Each row of a before or after table is a point. One or more steps were done to the points. Then noise was added and the rows were shuffled. The steps act on how far a point lies along the listed directions, d1 being the first. What was done? A step turns or swaps two directions, mirrors them in a line or flattens them onto one, adds a multiple of one to another, or multiplies one. Angles are multiples of 10 degrees, from the lower direction toward the higher: turns from -170 to 170, lines from 10 to 170 but not 90. Use the fewest steps. Two steps may share a direction if one is a turn and the other turns, adds or multiplies; they go together, in the order done. Otherwise the lowest direction goes first.

Directions:
(1): [-36  35]
(2): [35 36]
Before (11 x 2):
[[112 -11]
 [ 61   2]
 [ 27 -36]
 [-24   6]
 [-13 -23]
 [ -8  12]
 [  6   7]
 [-55  28]
 [-20 -14]
 [ -5  42]
 [-38  14]]
After (11 x 2):
[[ -22   39]
 [   3  -15]
 [  36  -20]
 [  15   20]
 [-107   33]
 [  23   -9]
 [  -6   -7]
 [   0  -37]
 [ -62    4]
 [  49  -39]
 [  22    9]]
Steps: turn d1 and d2 by -170 degrees

Directions:
(1): [ 14 -10 -60  34]
(2): [-32  54 -27 -18]
(3): [ 39  -7 -21 -56]
(4): [-49 -44 -16 -22]
Before:
[[   8   32    8  -48]
 [  -1  -21  -13  -13]
 [  19  -27   10   31]
 [  51   -8  -13  -18]
 [ -44   39  -13  -49]
 [  10  -31  -17   71]
 [ -15 -113  -19  -39]
 [  29   -5  -29   26]
 [  22  -30   14   11]
 [  25   13  -11  -16]
 [  -9  -59  -41   92]]
After:
[[ -1  16 -37   7]
 [-71  38 -42 -73]
 [ -8  43   2 -23]
 [-99  11 -39  63]
 [  2 -43  59  20]
 [ -5  22 -37 -15]
 [-26  35 -41 -59]
 [-24   6   1  13]
 [ 13  19  20  18]
 [ 33 -11  32  38]
 [ 10  46   0  26]]
Steps: turn d1 and d2 by 130 degrees; mirror d3 and d4 in the line at 110 degrees

Directions:
(1): [ 32  19 -63 -28   3  41 -48   5]
(2): [-43 -26  23 -68  -5   8 -18  46]
Before:
[[ 46  40 -83 -34  13  60 -47 -28]
 [ 34  30 -31  33  -6   8   7 -53]
 [106  28 -76  59  -4  15 -16 -55]
 [ 10   0 -15 -10 -25   3 -21  -6]
 [-44 -14  -6 -26  -9   0  -6  -5]
 [  6 -11  33   9   5   7  -1  16]
 [ 39  11 -66  32 -15   6 -44 -20]
 [-65 -48  49  -6   0 -14  35  15]
 [ 41  27 -37 -56  -6  67 -49  24]]
After:
[[ -39  -22   82  -51  -14    3   22   47]
 [ -33   -5    3   19   -4  -18   20  -31]
 [  26    2   16   22    7   11   -5    4]
 [ -66  -28   47  -98   -1   12   -7   33]
 [  16   -1  -17   78    8   -3   36  -49]
 [ -35  -35  -11  -52  -25    1  -49   42]
 [ -12  -14   13  -15  -26  -10   -9    4]
 [   3  -35  -29 -111  -20   40  -67   61]
 [ -12    6  -26  -63  -12   32  -34    6]]
Steps: turn d1 and d2 by 110 degrees

Directions:
(1): [ 56  34 -18  27 -29  54  10   2  66 -21   8]
(2): [ 26 -38  27  59 -26  -6  52 -27 -21  46  30]
(3): [ 77 -23  -4 -23  67 -39 -10 -20  16  -2  17]
(4): [ -7  -4   2 -72 -43 -18  55 -35  11 -34  32]
(5): [ 37   2 -58  -2 -57 -15 -48 -29 -50   3  -8]
Before, 12 rows:
[[  13    7  -15    6   37    2   -6  -12   49  -28   12]
 [ -34   17   -5   55  -78   51   12   16  -17   35  -22]
 [  -8   38  -11  -20   27   21  -44    7   24  -34  -31]
 [   0  -12   41   32   50   -7   78    2   39   11   14]
 [  30  -37  -19   24   47  -35   -9  -14   -3   24   14]
 [  30  -13    4  -34    6  -46   -2  -34  -15  -27    3]
 [  -7  -19   55   26   47   -8   52   15   12   10   -5]
 [-109   65   -4  -22  -48   49  -76   59   -6  -50  -59]
 [  50   -6   -8  -49   19  -42   -2  -13  -10   -6   18]
 [  27  -18    2  -21   49  -49   -3    6   18  -22   -1]
 [  18  -31   21   24   27  -26    9   -2  -22   31   28]
 [  37   -6   -3  -17   60  -23  -35    0  -15    0   11]]
After, 12 rows:
[[ 29 -13 -52  33 -29  -5 -18 -22 -13  13  10]
 [ 37  21 -42  14 -17  13 -57   1 -26  -4  -2]
 [ 48  10 -34 -32 -39 -20 -23 -16 -19  -8  10]
 [-49   6 -11  32 -78   4  46 -18 -35  14  -1]
 [-19 -25  62   4  60  -1  59  17  24  35   4]
 [-53  41  57  -3 120  37 -56  90  75 -38 -46]
 [ 41   6 -15 -20 -31 -18  -8 -35  -3 -30  -1]
 [-42   1 -33   7  -5 -16 -38 -16 -27 -10  -8]
 [-23   9   6  42 -69  26  35   2 -22  -2 -18]
 [ 29  -5  -9  30 -45   8  11 -11 -11  12  32]
 [-28  31  -7  -6  45  10 -67  21  -7 -14 -46]
 [ 17  12 -45   9 -50 -10 -37   7  -9 -24 -19]]
Steps: multiply d1 by -1; add 0.5 times d2 to d4; swap d3 and d5

Directions:
(1): [ 42 -35  31  17  19  59  57 -12 -43 -21  20   1  22 -56]
(2): [ 76  19   3 -35  25   7 -67 -20   7  -6   8 -28  62  11]
(3): [  4 -41  -2  19  72  -8   2 -37  62  28  -1  66   5   4]
(4): [ -3  -5   5  -3 -28  32  26 -17  52  75  57 -57   0   8]
(5): [-11 -16 100   5   9 -35 -15  62  14  24 -14 -12  21 -19]
(6): [-10 -17 -23  30 -59  45  -5  34  24   3 -30  39  77  16]
Before, 14 rows:
[[  -5  -24    5   13  -33   34   27    4   19    0  -15   27   15  -12]
 [ -48   45   -5  -13  -25  -15   -6   10  -52  -31  -13  -23  -42    5]
 [  22  -13  -45   16   -8   11  -33  -10  -20  -21  -39   41   43    1]
 [  28  -30  -78   14  -15   47    2  -45   73    6   13   47   48   20]
 [ -24  -36   54   23   50   -3   12   37   24   11  -12   58   21  -34]
 [ -16  -30  -65   32   71  -40  -42  -38   54  -11  -37   96   18   22]
 [  -3    0  -42   -5   -5   25   29  -32  -77  -80   13   20  -38  -11]
 [ -10    4   39    4    9   25   85  -42    8   64   97 -121 -113  -49]
 [  26  -12  -39    3   13   54   50  -17  -50  -37    1   -6   40  -34]
 [ -76   32  -27  -14  -36  -68  -24   73   -5  -50  -74   25  -19   45]
 [  20   -5   33  -21   65  -25  -20  -30  -19  -21  -43   17  -39  -16]
 [   1  -41   44   15    4  -13   25   11  -34   -8   12   -3  -39  -24]
 [ -16  -29  -27   29   32   25   30  -19   32   16   11   33    3  -14]
 [   0  -29  -34    6   41  -14    0   -5    4  -45  -20   81  -47   -8]]
After, 14 rows:
[[ 15  -9  49   3   0 -21 -35  27 -12  18 -16 -20  25 -16]
 [-19 -20  23  15 -55  37  19  41 -46 -47  -3  15  28 -15]
 [  5 -34 -26  19 -20  21  34 -22 -38 -25  14  13 -34  -8]
 [ 18 -45  86   7  24 -25 -13  33  83  41  10   9  46 -18]
 [  0 -19  51  -1   3  -2  22   7  11   3  -7   3 -21 -28]
 [ -9 -25  -5   9 -20  12  10  27  26   2   4  27 -19  -4]
 [-51  38 -17  -1 -45   3  -8  20 -45 -36 -27  -4 -14  11]
 [-25 -23   8  22  24 -34 -29   4  73  56   7   4  22  14]
 [ 19   5 -41 -11 -12  43  -2 -48  -7  -5 -26   2  -7  10]
 [ 16 -24  37   8  17  30  41  35 -37 -14 -11 -16  59 -51]
 [ -8 -27 -90  57 -17  85  65 -52  13 -11   9  41 -15 -16]
 [-13  -7  -7  -3  49  10  36 -25   6  15  38   7 -40 -26]
 [-74  49 -18 -32 -36 -71 -12  60  -8 -30 -41 -24 -53  42]
 [-22 -31  18  26  34  13  28   6  37  33  13  14   5 -25]]
Steps: flatten d3 and d4 onto the line at 30 degrees; turn d5 and d6 by -120 degrees; multiply d6 by 0.7

Directions:
(1): [  8 -56  12  51  11  59 -56 -31  19  31 -26 -13 -46  47   9   8  33  14
 -58  18]
(2): [ 47   3  -1  22  32  -7   5  22  48  -5  34 -84  11  36 -31  37  38  -5
  46 -55]
(3): [ 10 -12  -7  23  16 -39  14   4 -31 -39  52  31 -17  46  55 -39  41 -77
 -32 -27]
Before (13 x 20):
[[   5    1    4   -3   -2    4   -3  -12   10   10    3  -10  -16   18
     4    0   -2  -13   -7  -17]
 [  -4  -22    7    5  -24   29  -16  -18   37   23   -8   -9   -7   17
   -13   11   -5    8    0    8]
 [ -14   36  -10  -24   17  -90   70   14 -104  -69   32   96   18   -6
    77  -77   12  -85  -21    9]
 [  17   16  -19    4   28  -24    2   -5   -4  -19   23   21   -8   32
     1  -10   26  -69  -10  -19]
 [   3   -4    8   28   -1  -15  -22   16   22   -2   24  -27   -2   11
    12   11   20  -10   22  -19]
 [  -7   24  -23  -25   -3  -78   25   14  -56  -45   43   90   20  -19
    34  -27    2  -69  -12    0]
 [ -23  -18  -25    3    1  -36    2   -2  -73  -27   25   89   -7   -6
    43  -62   15  -48  -64   25]
 [ -33   32  -15  -11  -23  -67   57  -13  -83  -44   39  103   -6    2
    88  -63  -10 -114  -48   21]
 [  20  -12    9    6   20  -92   51   16  -25  -70   85   60   -8   28
    65  -33   20  -92   -3  -54]
 [   3   -9    7   20   13  -14    2    2   22  -12  -11  -16  -14    6
    -4   12   -2    1   19   -3]
 [  34  -28    3   10    6  -25   29   19   10  -29   42  -13   -8    7
    11    4   26  -12    5  -22]
 [  37  -14    4   27    4   32  -53  -16   40   19  -21  -50  -16   41
   -28   29   39   28   11    7]
 [  53  -52    3   77   56   41  -50    1   54   -2   30  -92  -32   91
   -14   33   58  -20  -27  -48]]
After:
[[ -30   39  -18  -49  -28  -61   24    9  -58  -25    3   96   28  -62
    10  -19  -33  -29    1   31]
 [ -43   -6  -20  -19  -16  -18    0   -6  -71   -9   -9   95    1  -43
    24  -56  -22   -7  -56   56]
 [ -14    9    5  -34   -6  -97   63   10  -48  -63   53  103    6  -28
    63  -44  -31  -66   -1  -20]
 [ -65   50  -10  -48  -48  -46   51  -25  -83  -11  -11  118   12  -61
    58  -52  -67  -53  -33   65]
 [   4    1    6   -4    0    4    0  -12    1    4    5   -3  -17   15
     5   -3   -1  -17   -6  -19]
 [ -47   58   -6  -59  -13  -65   65   10 -105  -40  -21  117   32  -67
    48  -62  -44  -25   -6   55]
 [  41  -16    4   39   13   13  -44  -11   31   -2    8  -41  -20   64
    -5   20   64  -10    4   -7]
 [  44  -42   -7   73   52   -4  -25    9   13  -37   66  -41  -33   99
    34   -9   67  -80  -45  -57]
 [  -3   -3    5   24   -6  -27  -13   19   11   -9   30  -11   -2   10
    19    0   21  -23   17  -22]
 [   1  -27    3   12  -18   24  -21  -13   38   19    3  -13  -13   28
    -5    7    4   -6   -1    2]
 [  -1   25  -18  -11   16  -28   11   -5  -20  -23   15   45   -2   10
     7  -24    2  -68  -13   -3]
 [  24  -23    0    0   -1  -38   35   17   -5  -36   40    4   -8   -5
    19  -11   12  -21    5  -16]
 [   1   -6    5   21   15  -23    8    1   16  -17   -3  -15  -14    5
     0   10    2  -11   17   -6]]
Steps: turn d2 and d3 by 30 degrees; turn d1 and d3 by 20 degrees
